Rows are points. Each copy is the shape, with its points in the same order, stretched, turned, moved and blurred by noise. Some copies are also mirrored. Which?

Shape (8 x 2):
[[-16  24]
 [-13 -20]
 [  7 -29]
 [-19 -15]
 [ 32 -50]
 [ -5 -26]
 [ 66 -37]
 [ 11  13]]
Copy 1 (8 x 2):
[[ 21  34]
 [-20  -2]
 [-11 -29]
 [-22   8]
 [-13 -66]
 [-19 -10]
 [ 22 -87]
 [ 31   0]]
Copy 1 is: only turned
Copy 2 (8 x 2):
[[-11 -18]
 [ 13 -17]
 [ 26   5]
 [ 11 -24]
 [ 47  30]
 [ 24  -9]
 [ 41  60]
 [ -2   8]]
Copy 2 is: only turned
Copy 3 (8 x 2):
[[ -9 -23]
 [ 42 -10]
 [ 43  18]
 [ 37 -16]
 [ 63  52]
 [ 53   5]
 [ 36  88]
 [ -4   7]]
Copy 3 is: only turned
Copy 4 (8 x 2):
[[ -1 -10]
 [-15  11]
 [-10  28]
 [-13   8]
 [  3  38]
 [-13  13]
 [ 30  47]
 [ 12   1]]
Copy 4 is: mirrored

Shape (9 x 3):
[[ 45  55  -7]
 [ 32  27   1]
 [ 28 -11  19]
 [  9 -28  -2]
 [ -8 -12 -20]
 [ 49  -9  -3]
 [-21  32 -11]
 [ 28  34 -13]
 [ 22 -27 -16]]
Copy 1 (9 x 3):
[[-59  12  18]
 [-21   6  12]
 [  2 -21  13]
 [ 31 -12  -1]
 [ 32   1  -5]
 [ -7 -24  -2]
 [ -3  33  21]
 [-30  12  11]
 [ 25 -20  -8]]
Copy 1 is: mirrored
Copy 2 (9 x 3):
[[-22  18 -44]
 [ -7   8 -26]
 [ 17  -3 -14]
 [  5 -23   4]
 [-17 -19  13]
 [  1 -24 -33]
 [-26  20  12]
 [-23   6 -26]
 [ -5 -33  -5]]
Copy 2 is: only turned
Copy 3 (9 x 3):
[[-24  95 -34]
 [ -5  55 -28]
 [ 28   3 -40]
 [ 50 -10  -4]
 [ 31   7  27]
 [ 51  34 -36]
 [-32  34  26]
 [ -7  69 -12]
 [ 63  10  -1]]
Copy 3 is: mirrored
Copy 4 (9 x 3):
[[-49  10 -38]
 [-25  -4 -25]
 [ -6 -32 -14]
 [ -2 -23  11]
 [ -6  -1  21]
 [-27 -37  -8]
 [ -7  37   0]
 [-34   7 -20]
 [-19 -30  16]]
Copy 4 is: only turned

Shape (11 x 6):
[[-16  23   3  -5  27 -20]
 [ -7  36  12   3 -12 -23]
 [-13  38  11 -13 -61  -1]
 [-19  38   9 -19  18   1]
 [-19  16  17 -16  35   8]
 [ 29 -38  16 -14 -19  -3]
 [-22 -35  16  71   4   4]
 [ -5  28  13  37  35   4]
 [ 36  10  16  -8 -44  -3]
 [-19  37 -48  40  15 -63]
 [ 24  13 -26 -17  11   5]]
Copy 1 (11 x 6):
[[-35  20   8  25   2   4]
 [ 10  44  10  11   9 -22]
 [ 37  54  -1 -26  16 -49]
 [-30  23  17   0  -1  -7]
 [-50  -7  14   5   2   7]
 [  5 -31 -45   5  -2 -10]
 [-12 -15  -1  23  66  37]
 [-17  12  41  21  17  29]
 [ 46  14 -17  -9  -9 -31]
 [ -5  95  -3  60  14  22]
 [-10  16 -19   6 -30  18]]
Copy 1 is: mirrored
Copy 2 (11 x 6):
[[ 16  15 -17   9 -16  42]
 [ 44  43   3   6 -23   9]
 [ 76  57  20  -1  10 -20]
 [ 30  24  -1  19   7  51]
 [  7   7  -3  26  20  55]
 [-11   0  26  29  26 -12]
 [-30  45 -53  47 -15 -17]
 [ 14  19 -36  50 -23  39]
 [ 41  15  36  33   7  -9]
 [ 27  26 -59 -26 -71  -4]
 [ 14 -25   3  17  21  15]]
Copy 2 is: mirrored
Copy 3 (11 x 6):
[[ 11   5  39  16  -1  -3]
 [-22  24  35 -14 -15 -15]
 [-50  50   5 -54 -25 -24]
 [ -5  13  43  -4  19 -16]
 [  1 -12  30  11  31 -18]
 [-16 -34 -31 -13 -21 -14]
 [ 12   5 -44  73   6 -34]
 [ 22  -7  28  43  14 -47]
 [-32  -8  -4 -43 -38 -36]
 [ 53  42  38  37 -46  15]
 [ 25 -19   7 -30  -4 -18]]
Copy 3 is: mirrored
Copy 4 (11 x 6):
[[ 17   5  14  -4  45 -27]
 [  4   6  28 -10  16 -59]
 [ 26  18  25   3 -40 -72]
 [ 27  28  18  -4  35 -27]
 [ 22  19  -5  -7  44   4]
 [ -4 -25   8 -17 -21  21]
 [-25 -13 -73  -4 -20  -5]
 [-20  26 -11  -8  36 -15]
 [-16   4  38 -14 -29 -26]
 [-15 -20  23  34  46 -78]
 [ -4   8  22  22  13   1]]
Copy 4 is: only turned

Shape (14 x 8):
[[-23  12   5 -39  57  28 -41  23]
 [-21  12   0 -14  40  54 -46  -2]
 [-48 -29 -16  30  25 -11  -3  21]
 [  6 -11 -46  10 -35 -13  63 -32]
 [-32  -8  31 -12  45  35  -2  25]
 [ 35 -10 -59   7  -7  -1  30  -2]
 [-30  34   7 -31  -7  30 -43  32]
 [ -8  29  -8  17  13   5  -1 -34]
 [ 29 -40 -44  55 -24 -29  17 -30]
 [-55 -67  18  -6  25  42 -14  14]
 [ -1  25 -25  25  21 -10   0 -33]
 [  5 -41 -28 -63 -35 -40  17 -29]
 [ 31 -32   7 -20 -24 -39  29  -4]
 [ -4  16  13  -9   5  33 -28  -2]]
Copy 1 (14 x 8):
[[ -1 -23  49  30 -42 -44  14 -20]
 [ 11 -26  46  -4 -20 -29  24 -29]
 [  4 -38   8 -15 -20  -1  -9  21]
 [ 12  24 -44 -43   9  20 -26 -18]
 [-28 -33  38   5   2 -46   3   9]
 [  7  12  -5 -32 -22  28 -35 -46]
 [ 16  -5  41  37  -4   4  14 -10]
 [  6  -7 -17  -9 -11   5  29 -31]
 [ 16 -28 -45 -41  -2  43 -26 -55]
 [  4 -57  32 -23  17 -61 -17  16]
 [  9  -9 -20 -14 -29  16  23 -39]
 [ 44   9 -46  27  -7 -25 -37 -44]
 [ -7 -11 -39  26  12   0 -35 -47]
 [  2 -18  19  10   5  -6  17 -37]]
Copy 1 is: only turned
Copy 2 (14 x 8):
[[  8 -36  74 -26 -39   1   9  33]
 [  5 -40  47   1 -41  10 -20  49]
 [ -6  40  36   3  25   1   8  41]
 [ 14  21 -23  34  39  31 -59 -74]
 [-22  -4  24 -60 -15 -17  -7  52]
 [-23  -7  33  58  37  24 -46 -52]
 [ 56 -56   7  -8 -30 -28  -1  30]
 [ 19  23  -9  30 -31  22 -13 -16]
 [-17  30  -3  87  58  49 -21 -27]
 [-14 -18  33 -55  25  10 -25  85]
 [ 11  35  14  52 -21  29  -7 -28]
 [ 72 -44  21  -3  36  68 -17 -78]
 [ 14 -13 -12  -8  37  32   1 -49]
 [ 21 -36  -2   3 -27   0 -13  26]]
Copy 2 is: mirrored
